Each wall is flat, endless, passes through zero and stands at right angles to its row. A trip goes straight from one point to another. Which walls does it cross, in order?

Walls:
(1): -35 19 -59
(2): -7 21 65
(3): 0 -27 30
(4): -18 -31 -23
(5): -10 -44 90
(6): -5 -74 65
Trips:
-1 -36 -13 to 76 -35 -69 -> 5, 3, 6
35 -51 -4 to 3 0 40 -> 2, 4

Walls:
(1): -9 8 19 -19 4 51 2 -22
(2): 24 20 45 54 20 4 28 16
(3): -15 9 -29 -4 -23 23 -9 28
(4): 21 18 4 -12 2 61 -26 44
(5): -22 -8 26 -2 32 10 -4 -25
Trips:
4 -44 18 -7 -36 -12 22 6 to -3 2 -32 10 17 -57 23 21 -> 2
-19 -7 -3 -31 -1 -25 -13 3 to -23 -29 42 36 -39 -37 29 -13 -> 3, 2
-25 -15 1 -17 10 -45 40 14 to 95 -21 -43 21 26 11 -15 20 -> 5, 2, 4
-18 1 33 -5 -1 -36 5 11 to -15 -13 4 8 -15 -8 11 28 -> 5, 3
34 26 -9 -29 17 -51 31 44 to 31 15 23 -6 36 0 10 16 -> 4, 5, 1

Walls:
(1): -70 9 -10 41 9 22 -11 -24 5 13 17 -60 68 95
(2): -20 52 54 2 37 49 25 -44 4 14 -76 44 -30 17
(3): -49 35 7 11 -54 -13 13 -47 25 -15 12 24 26 -12
(4): 59 25 -30 -9 -20 18 -2 25 -27 47 28 43 -18 43
(5): -25 3 28 -10 -40 11 -10 9 -64 63 39 18 -9 -38
Trips:
-31 -26 -20 15 10 -3 0 52 -32 -40 29 -45 -2 -26 to 16 16 18 -32 43 19 -38 -8 63 -86 65 6 12 -52 -> 5, 1, 3
-34 23 -13 32 -14 20 -6 55 68 -1 -19 6 3 26 to 4 22 -95 -47 -83 18 43 10 52 3 -65 8 2 39 -> 4
15 39 -41 7 5 28 -72 49 22 -5 16 -47 -72 18 to -77 -13 35 -15 11 43 -34 20 55 2 24 -33 16 37 -> 4, 3, 2
-23 35 42 -29 29 -5 -10 54 62 4 -19 -33 -42 -45 to 43 -49 26 -22 -38 19 -25 -61 -13 64 -12 6 -22 37 -> 5, 4

Walls:
(1): 24 4 -10 -27 5 4 47 23 -12 -3 17 -9 10 -21 -16 11 12 68 -35 32 -57 -5 -4 -19
(2): -16 -12 20 8 25 8 18 -14 54 -22 2 17 75 -20 -34 -16 -8 16 -69 -42 -11 19 19 52
(3): -9 -5 -30 54 -34 27 16 53 8 86 -28 -22 -17 -17 18 -32 40 36 50 -14 28 -4 -11 34
(4): -18 -22 -45 -5 21 -18 2 23 2 33 -32 30 -2 -37 15 -37 -26 -11 12 -5 -2 58 22 -42
(5): -32 -9 -17 -48 9 5 17 -41 5 -19 -6 -34 -42 -33 30 27 -26 16 -20 31 11 -34 42 -21
(6): 27 -7 44 17 -88 16 23 18 45 -7 34 63 -14 71 -6 -38 -5 56 -12 7 0 -25 4 2
(7): -23 -68 -16 41 -4 -19 -48 -47 -38 -8 -7 -3 5 -14 -4 -6 35 11 -11 -16 16 9 19 -18
(8): -2 -48 41 48 -56 32 -47 -38 -59 -32 -15 -5 12 55 18 -4 14 41 12 -8 -19 -55 16 -21
Trips:
-5 16 -14 34 9 -4 30 -22 -33 22 1 17 6 -12 -36 -12 48 -3 2 -31 31 68 -21 12 to 57 15 1 60 -32 -28 4 -19 -8 -15 -48 13 66 -13 13 18 6 -25 -10 -13 24 -57 60 81 -> 4, 8, 6
5 -18 -35 16 -57 35 -7 59 -14 -18 7 -4 -13 21 32 4 32 21 -47 -22 -9 -19 23 32 to 6 -5 10 -16 -24 -15 -35 -5 36 -32 -3 -28 -8 53 -39 -9 8 -6 39 24 -12 28 -53 -10 -> 2, 7, 1, 3
-10 -36 19 -33 21 51 -23 -53 -34 -24 70 35 -17 -17 -58 11 -95 43 39 13 0 -3 -43 -11 to -13 -51 0 -6 4 -12 -18 8 -20 -34 -6 -33 -3 -8 -49 -34 -12 4 41 -30 -60 -36 13 58 -> 2, 6, 5, 3

Walls:
(1): 29 -23 -14 5 -67 -34 -43 -7 18 -45 4 3 -3 13 -31 14 -2 4 35 -24 38 -3 -49 -53 -38 25 35 -7 42 -19 -25 19 12 19 -19 31 -11 -13 0 10 -49 -9 23 -24 15 -10 -2 -28
(2): -19 -26 -25 11 8 -48 6 16 79 -4 32 9 -12 -76 -26 -11 46 17 -59 11 -4 -1 -24 9 -5 10 15 -12 -5 -2 62 65 -34 -22 2 -56 -20 22 -34 -29 -53 -25 47 -11 58 -11 50 1
(3): 6 39 -48 -5 -44 7 -77 -41 -6 17 11 2 3 -25 -61 16 17 1 32 24 4 37 -16 -54 4 9 -22 37 54 1 -8 38 48 -8 13 -27 35 31 -31 -24 33 25 -5 3 -19 10 4 39
(4): 7 1 5 -23 73 8 -18 -65 -37 -26 -42 34 10 17 30 29 55 -50 -10 23 -12 -31 8 3 -6 35 -33 -94 -2 -46 -12 10 50 14 5 -32 56 64 -7 -33 -24 12 -15 28 -27 3 -52 39
(5): 4 19 -19 -11 31 15 -65 -19 -25 -24 13 -47 19 -20 -13 -1 -2 10 -4 60 -10 27 -9 -31 12 31 4 38 -10 20 -1 -84 32 55 -50 38 -25 -8 39 23 -3 22 -27 -30 9 51 23 18
(6): -39 -3 -14 -2 11 0 18 1 1 28 12 15 -26 2 6 3 -8 -13 3 -6 40 62 6 42 66 -2 19 -80 32 40 -2 -14 14 -28 -36 -50 -27 -20 -2 14 61 58 51 -26 9 6 -53 16
(7): -27 -69 25 11 -17 -5 37 38 48 4 19 -15 -45 -32 36 4 12 -12 -19 45 5 -6 -7 23 38 66 -11 -6 12 -10 32 20 22 -18 -22 -7 47 -7 -19 -21 -37 -61 -12 30 13 -8 6 -13
(8): -45 -42 -30 6 -26 56 6 -7 -12 24 22 -3 22 48 -4 -51 -13 10 -18 -32 -6 -5 15 19 12 -12 1 13 -6 17 7 -14 -12 16 21 10 -41 2 24 28 18 -5 -2 -24 58 32 -56 21
(9): -1 4 -54 36 -14 -4 6 -12 -16 66 0 12 23 26 -25 -13 -1 -12 35 9 5 -40 80 -19 -25 -5 14 -35 -21 16 -3 -22 -37 35 29 -5 8 58 -13 -77 -35 11 21 -4 -45 44 -24 9
(10): 16 27 -2 -52 20 -44 -13 -43 35 5 -42 -7 -19 15 -11 30 9 17 47 -35 36 10 -30 -19 1 15 -8 15 54 13 -53 -3 -77 -1 9 18 39 -7 41 -58 -7 16 31 2 9 23 -44 -14
(11): 30 22 -64 22 1 3 -26 -4 -14 7 33 13 8 7 79 -16 -10 18 -69 29 39 30 -22 -17 -11 66 6 -6 -19 2 12 -44 -30 28 -80 -54 -2 13 14 -14 5 -6 1 -15 -27 7 -44 16
Trips:
-15 -39 22 6 20 -24 -60 5 42 10 -46 -19 46 -52 28 -52 -22 21 1 -7 -22 14 35 43 -38 58 -16 16 -19 -26 9 3 30 -2 39 -38 24 -18 -44 -20 34 15 -1 -26 20 -33 -37 -20 to -16 14 -40 -27 7 -10 -4 66 -28 0 -29 -8 -40 -4 34 -4 -5 -6 57 8 75 -14 38 -27 -6 84 26 22 34 -43 18 29 -77 -7 27 5 56 11 16 -42 -30 -2 -23 59 -20 -5 65 -10 -> 8, 10, 9, 1
23 -49 -37 18 13 26 23 -9 19 21 10 54 5 -11 -31 -32 -39 -38 -30 6 -45 -13 6 -7 14 20 -10 29 10 23 -14 -17 40 -30 -13 -12 -33 47 -38 18 -45 -5 11 -2 -1 2 17 -24 to -43 1 -37 -17 -26 -50 -65 -52 -37 5 0 -46 15 34 45 -41 -42 27 18 -26 21 -3 8 10 -13 -18 -32 27 -89 26 3 -24 6 -21 4 42 19 -38 -6 50 -32 13 -17 -10 -6 -6 19 -47 -> 5, 3, 1, 7, 2, 9

Walls:
(1): 37 27 2 35 20 -37 -74 -6 34 14 3 -26 23 1 7 32 -9 2 11 31 34 3 10 -1 24 -49 -41 -49 1 25 5 -25 -44 26 -4 40 -15 18 -13 -3 20 -2 1 6 11 95 24 -6
(2): 33 -36 -39 17 34 35 -34 -3 30 -10 -47 -36 35 10 -36 23 -23 -22 3 -15 -20 -26 4 12 -17 52 -45 -29 36 -12 -14 -53 -46 -17 8 -36 -18 2 0 15 -41 -13 -23 28 38 0 -36 23
(3): 0 -32 54 -18 -5 13 -2 8 -6 32 -3 16 6 -12 14 29 1 41 15 -11 41 -32 21 14 -9 -2 20 26 2 -41 -15 14 -2 -43 -18 5 -16 -22 29 -46 -55 -48 -39 1 13 -9 -36 -21
(4): 6 29 -9 -15 32 8 -21 -1 73 34 25 38 35 21 2 27 3 34 19 20 -14 19 -13 3 14 -29 -11 -21 6 32 -34 -30 4 -60 25 9 -25 -17 22 13 -9 3 -53 -30 5 -22 -16 9
(5): -43 -70 43 24 0 -51 -5 -27 -30 14 52 -15 -7 -1 28 -35 -49 -24 -31 26 13 -9 -53 -2 -10 16 8 30 -11 51 -1 1 -73 15 -71 7 13 -21 -28 7 -37 -45 15 -38 -50 -37 -24 11
(6): -29 -2 28 -17 23 -45 25 64 13 9 -42 5 -36 2 -34 -11 -1 -6 -10 -27 31 23 8 -6 -17 -25 -33 42 25 18 20 -9 23 3 7 -13 -25 3 -19 4 7 -23 -4 -43 -15 -6 -29 -18
(7): -3 -15 10 -9 10 8 -5 28 -56 -28 -7 -13 30 20 42 -8 -40 -60 9 18 10 -8 5 6 -41 41 -4 9 7 2 -20 -5 -11 -10 -25 -41 -15 11 32 5 -23 5 4 -3 -34 -6 14 -15
(8): 17 10 -49 -7 -1 -9 62 25 27 -4 -15 -4 3 -28 20 -2 48 -35 -5 2 13 5 -15 -7 9 14 0 35 11 -10 56 -15 -9 -35 -16 30 15 -5 6 7 -31 29 68 48 5 -39 30 -13
Trips:
2 -1 4 -28 -18 -3 55 -3 36 -46 -29 -37 -6 -7 36 -15 5 16 7 4 -18 25 3 21 -16 -54 -6 24 20 16 -13 27 20 9 25 36 38 -26 -34 -30 -10 56 3 -9 9 27 -57 29 to -71 3 -38 -7 44 23 5 -8 4 6 8 46 -8 -1 -40 -31 3 -20 -22 10 15 8 -12 -53 13 -16 -33 -11 -2 13 23 20 -4 -37 31 38 1 9 -16 39 -5 -6 1 39 -25 -12 83 25 -> 4
54 25 17 0 -18 -13 -23 18 0 3 17 2 -25 46 -17 22 -5 -19 -14 47 -26 2 9 27 -10 45 -11 -7 54 -27 -9 8 9 -22 1 -20 -15 -1 -4 -23 6 -47 -4 10 7 -5 6 6 to 32 23 14 -26 -50 -3 -31 44 -36 10 13 -6 12 34 -9 -17 -2 -3 13 58 19 -18 -12 -8 16 -7 -20 29 -40 23 19 10 -16 -3 43 37 -39 24 -7 -12 22 -39 -23 46 -28 -42 -31 14 -> 6, 5, 2
11 32 9 12 -63 15 -17 -12 -36 -27 30 27 -16 -21 -6 -45 -18 27 6 19 -15 -35 27 -56 -29 -20 -11 -46 -10 -26 -15 1 -8 -8 5 34 -11 -8 14 -2 -22 27 -23 -5 46 -46 -23 -48 to -47 36 -33 1 15 43 -30 17 -18 24 -20 14 19 39 -18 -17 -4 6 -25 2 10 28 -11 13 -28 30 38 -44 25 -4 -37 15 -11 9 -43 24 30 -43 32 21 -53 25 -20 -17 15 0 7 -20 -> 7, 2, 5

Walls:
(1): -32 -3 12 -7 21 -23 7 -47 4 -27 -32 24 13 -19 -48 1 -4 -14 3 18 -10 -41 14 -1 26 -25 7 20 2 45 -36 8 21 38 -7 16 21 58 15 11 24 4 -26 71 1 6 6 26
(2): 10 37 -5 -19 58 -23 10 -21 23 17 -25 22 -7 6 -39 -8 -38 -27 5 -10 6 -10 5 -4 28 -14 53 38 -52 27 9 51 19 7 -8 27 -7 -17 -4 -7 8 -12 -8 16 -12 -27 -9 18
(3): -11 -26 -29 21 -21 12 44 9 -25 -1 -20 34 12 18 27 37 -1 13 -7 5 49 33 -22 -15 1 8 57 19 36 -9 -13 -18 -21 0 8 23 33 9 32 31 -4 -28 35 -8 -49 55 -29 -32
(4): 19 -41 -23 3 -15 1 -18 -7 25 -9 -7 -6 3 -57 -17 -21 -14 41 8 -10 -6 -8 21 1 6 40 0 -12 3 28 -18 -1 -25 0 40 -28 13 0 11 10 8 40 13 -21 -46 7 18 16
(5): -29 -19 52 24 -31 12 38 -15 20 54 7 2 -29 -11 63 19 36 1 -9 6 -9 -26 42 14 18 -25 -44 0 -9 -32 7 2 -16 0 33 -27 7 10 4 -18 10 -27 -20 -11 33 -29 35 -57
(6): 0 50 -4 10 -11 6 32 35 -8 13 -34 47 -1 8 2 20 -19 5 13 37 47 21 -26 -32 11 4 43 32 -38 31 23 -15 -18 29 49 -3 4 -59 -10 9 5 -45 13 40 19 13 29 -11
(7): -43 16 -52 -42 18 8 48 13 -24 -7 -40 21 -5 3 25 11 12 -3 -19 -24 15 41 16 -36 8 20 19 -22 20 -20 -29 -21 21 26 45 -8 -11 -22 -31 3 -8 41 13 -2 -15 -14 -18 -20
(8): -3 9 17 19 59 1 -3 -61 -29 -2 18 -22 -19 19 -33 14 -2 -18 28 -22 -23 24 -27 4 -2 -20 -14 -53 8 22 36 -10 -14 13 0 27 -2 16 -7 -24 17 35 -60 34 -8 9 14 -33
(9): -40 0 8 -19 0 -12 13 2 -18 -32 -7 0 11 39 12 19 -17 20 -46 -16 -17 27 42 26 -26 39 -23 -9 -14 43 10 59 -7 -46 1 -32 -16 4 -15 -5 -23 29 23 -9 -3 24 30 26
Trips:
-10 -16 0 1 -22 16 11 23 -16 18 24 16 29 4 13 -52 23 -37 -10 19 57 -15 7 -46 -30 40 -21 35 -5 6 15 14 -4 3 50 22 19 1 -9 22 6 -33 -11 9 47 2 -18 16 to -22 -28 7 -16 -13 22 42 13 47 0 45 -13 14 -3 -11 21 -33 -31 7 32 -21 38 17 10 -27 -9 5 20 -11 24 22 -31 16 22 18 -12 25 4 -5 -15 -6 -40 -5 -33 11 2 5 1 -> 7, 9
93 -23 -37 4 34 -17 -7 -30 -14 -7 -4 -18 2 15 34 3 36 7 -16 7 0 11 25 2 -18 9 15 -9 -9 18 -22 24 -8 55 50 -38 -4 -10 -6 28 53 -30 29 -20 16 -15 -24 -23 to -4 1 -6 23 24 -16 -4 -33 -37 20 15 -24 6 -1 -6 -29 11 -16 7 16 -22 -29 18 2 -32 27 -16 27 -29 -16 -13 -11 15 8 -45 -28 -4 -4 34 -15 23 5 4 21 -33 32 25 59 -> 5, 6, 3, 7, 1, 9, 8
32 53 -45 -21 -9 -6 -19 12 7 -43 -22 6 -5 -13 -23 36 -50 17 -36 2 -19 66 -43 -27 10 43 -54 -13 3 22 -32 14 4 -18 -40 49 22 -33 7 -40 45 38 24 18 -3 -16 -3 7 to -1 -8 -11 6 -48 11 14 -10 11 -17 -7 -36 28 39 22 -18 -7 -14 -44 -59 0 -5 -21 3 9 -41 20 15 -16 31 17 -12 32 -9 -40 5 9 20 25 2 -8 14 -41 40 -26 45 5 -4 -> 1, 3, 6, 4, 7
